Each point is reached from the start by the listed moves, each made 0, 1 or 2 times, or once backwards (-1), plus a little noise. Say if it took an odd or an even number of moves. Then give how often each move was made.
In the rows, zero is written as 128.

Moves:
(1): [125 108 151]
(2): [147 139 121]
(3): [108 158 153]
Start: [137 140 131]
Points:
[193 112 115] => even (1, 2, -1)
[173 101 122] => odd (1, 1, -1)
[195 132  92] => odd (0, 2, -1)
[ 91 159 227] => even (2, 0, 2)

Moves:
(1): [115 115 132 121 112 125 117 141 125 129 116 135]
(2): [115 127 125 134 141 132 126 147 131 136 132 121]
(3): [114 121 146 139 115 156 129 128 136 125 135 144]
(4): [127 121 121 154 141 114 119 115 118 140 145 110]
(5): [131 133 130 121 140 136 104 123 119 124 119 160]
(6): [137 141 119 134 122 130 115 125 114 121 124 110]
(7): [146 141 140 149 124 122 124 117 127 142 113 115]
(8): [117 115 111 141 134 142 142 126 118 142 126 128]
(9): [144 108 128 144 134 126 121 120 141 108 110 124]
(10): [111 124 107 124 135 131 119 115 143 135 129 122]
(11): [142 126 111 151 127 123 128 128 141 135 140 132]
Start: [145 114 112 135 120 114 123 138 115 119 146 121]
Points:
[199 122 115 146 177  95  93  96 113 107 108 161] => odd (-1, 0, -1, 0, 2, -1, 1, 0, 1, 0, 0)
[ 16  49 110 185 121 145  87 159 136 170 173  67] => even (2, 2, 2, 2, -1, 0, 0, 0, 0, 2, -1)
[249 152 142 200  90 132  42  92 145  86  84 182] => even (0, -1, 1, -1, 2, 1, 2, -1, 1, 0, 2)
